Every row gives one point. Examples show where two turns around zero, p and q, send a point. Write where each new point lands after one turn and then the other. Backwards means that the second turn is done in reverse. Each puzzle has new turns, and all numbers are rounded.

Turn p:
[ 0.44 -0.22 -0.15] -> [ 0.32 -0.21 -0.34]
[-0.36  0.27  0.19] -> [-0.23  0.25  0.35]
[ 0.43  0.12 -0.06] -> [ 0.39  0.10 -0.19]
[-0.46  0.09 -0.14] -> [-0.46  0.15  0.06]
[ 0.36 -0.34 -0.10] -> [ 0.25 -0.33 -0.28]
[-0.40  0.09  0.25] -> [-0.27  0.06  0.39]
Turn q:
[ 0.75 -0.19 -0.07] -> [ 0.76  0.08 -0.11]
[-0.23 -0.14  0.08] -> [-0.16 -0.21  0.09]
[-0.16  0.22  0.15] -> [-0.22  0.15  0.16]
[-0.36  0.11 -0.15] -> [-0.38 -0.03 -0.13]
Where do these land?
p, then q: [0.08 0.38 0.05] -> [0.02 0.38 0.07]
p, then q: [ 0.29 -0.20  0.28] -> [ 0.42 -0.14  0.09]
p, then q: [-0.20  0.03 -0.43] -> [-0.37  0.00 -0.29]
q, then p backwards: [-0.10 -0.23  0.30] -> [-0.09 -0.18  0.33]
q, then p backwards: [-0.30 -0.39 -0.43] -> [ 0.03 -0.56 -0.33]
q, then p: [0.23 0.41 0.23] -> [0.22 0.41 0.25]

Turn p:
[-0.27  0.23  0.16  0.24] -> [-0.25  0.33  0.08  0.18]
[ 0.08 -0.04 -0.04  0.23] -> [ 0.05 -0.03 -0.02  0.24]
[-0.15 -0.52  0.08  0.33] -> [-0.33 -0.41  0.03  0.36]
[-0.04  0.50  0.34 -0.07] -> [ 0.02  0.50  0.32 -0.13]
[ 0.57 -0.12 -0.19 -0.62] -> [ 0.59 -0.35 -0.02 -0.53]
[-0.19 -0.32  0.06  0.05] -> [-0.28 -0.25  0.01  0.06]
[ 0.00  0.27 -0.41 -0.15] -> [ 0.19  0.21 -0.39 -0.17]
Turn q:
[-0.07  0.66  0.24  0.07] -> [-0.34  0.54  0.27  0.12]
[-0.41 -0.03  0.49  0.01] -> [-0.48 -0.20  0.33 -0.18]
[ 0.16 -0.32 -0.34  0.45] -> [ 0.27 -0.33 -0.20  0.47]
[-0.12  0.23 -0.09 -0.38] -> [-0.12  0.29 -0.18 -0.30]
[ 0.28 -0.26 -0.06 -0.10] -> [ 0.37 -0.13 -0.02 -0.09]
[ 0.16 -0.28 -0.23 -0.05] -> [ 0.30 -0.18 -0.20 -0.02]
Where do these land?
p, then q: [ 0.01 -0.26 -0.02 -0.06] -> [ 0.04 -0.24 -0.06 -0.08]
p, then q backwards: [-0.15  0.11  0.21 -0.25] -> [-0.08  0.12  0.25 -0.24]
q, then p: [ 0.39  0.17 -0.47 -0.18] -> [ 0.58  0.22 -0.22  0.06]
q, then p backwards: [-0.50  0.07 -0.18 -0.27] -> [-0.50 -0.06 -0.25 -0.21]
p, then q: [ 0.20 -0.07  0.63  0.64] -> [-0.28 -0.25  0.72  0.44]
p, then q: [ 0.05 -0.02 -0.17  0.12] -> [ 0.10 -0.02 -0.10  0.16]

Turn p:
[-0.05  0.06  0.20  0.13  0.31 -0.12] -> [-0.08  0.06  0.16  0.21  0.26 -0.16]
[-0.09  0.34  0.09  0.19 -0.12  0.02] -> [-0.27  0.03  0.00  0.28 -0.12  0.13]
[ 0.41 -0.39  0.36  0.10 -0.55  0.15] -> [ 0.45 -0.56  0.26  0.07 -0.42  0.13]
[-0.20  0.38 -0.11 -0.24  0.25 -0.44] -> [-0.29  0.48 -0.18  0.06  0.02 -0.40]
[ 0.08  0.17 -0.42  0.08  0.29 -0.22] -> [-0.01  0.22 -0.46  0.09  0.26 -0.10]
[ 0.31 -0.51  0.00 -0.32 -0.23  0.77] -> [ 0.61 -0.16  0.30 -0.52 -0.13  0.58]
[-0.45 -0.05 -0.12  0.05  0.05 -0.15] -> [-0.40 -0.06 -0.07 -0.20  0.13 -0.16]
Turn q:
[-0.03 -0.24 -0.16 -0.21  0.16 -0.18] -> [ 0.14 -0.14 -0.16 -0.17  0.30  0.01]
[-0.16  0.17 -0.29  0.32  0.46 -0.13] -> [-0.24  0.38 -0.41  0.11  0.27 -0.13]
[-0.34  0.15  0.68  0.08  0.23  0.17] -> [-0.24  0.47  0.61 -0.18  0.08 -0.06]
[-0.17 -0.13 -0.51 -0.13 -0.26 -0.09] -> [-0.11 -0.38 -0.43 -0.19 -0.07  0.12]
[ 0.22  0.34  0.17 -0.11 -0.13  0.04] -> [ 0.24  0.17  0.11  0.03 -0.35  0.00]
[-0.14 -0.16  0.32  0.07 -0.66  0.04] -> [-0.22 -0.44  0.42 -0.11 -0.38 -0.12]
[-0.02 -0.23 -0.68 -0.02  0.17  0.20] -> [-0.10 -0.19 -0.53  0.14  0.27  0.40]
[ 0.65  0.09  0.48  0.01  0.03 -0.05] -> [ 0.53  0.13  0.41  0.37 -0.12 -0.23]
Where do these land?
p, then q: [-0.58 -0.05  0.05  0.34  0.32  0.05] -> [-0.30  0.29  0.10 -0.34  0.51  0.05]
p, then q: [ 0.10  0.10 -0.36 -0.49  0.12  0.54] -> [ 0.34  0.33 -0.02  0.00 -0.39  0.56]
q, then p: [-0.18  0.13  0.23  0.37  0.51 -0.27] -> [-0.39  0.40 -0.11  0.34  0.15 -0.33]
p, then q: [ 0.21 -0.60 -0.34  0.08 -0.07 -0.01] -> [ 0.47 -0.33 -0.18  0.12  0.35  0.20]
q, then p: [ 0.23  0.15  0.05  0.13 -0.38 -0.06] -> [ 0.02 -0.38 -0.10  0.07 -0.28 -0.08]
p, then q: [-0.03 -0.01 -0.12 -0.12 -0.11 -0.23] -> [ 0.05 -0.14 -0.19 -0.14 -0.09 -0.09]
p, then q: [ 0.26  0.28  0.50 -0.31 -0.40 -0.01] -> [-0.07 -0.21  0.36  0.14 -0.60 -0.29]
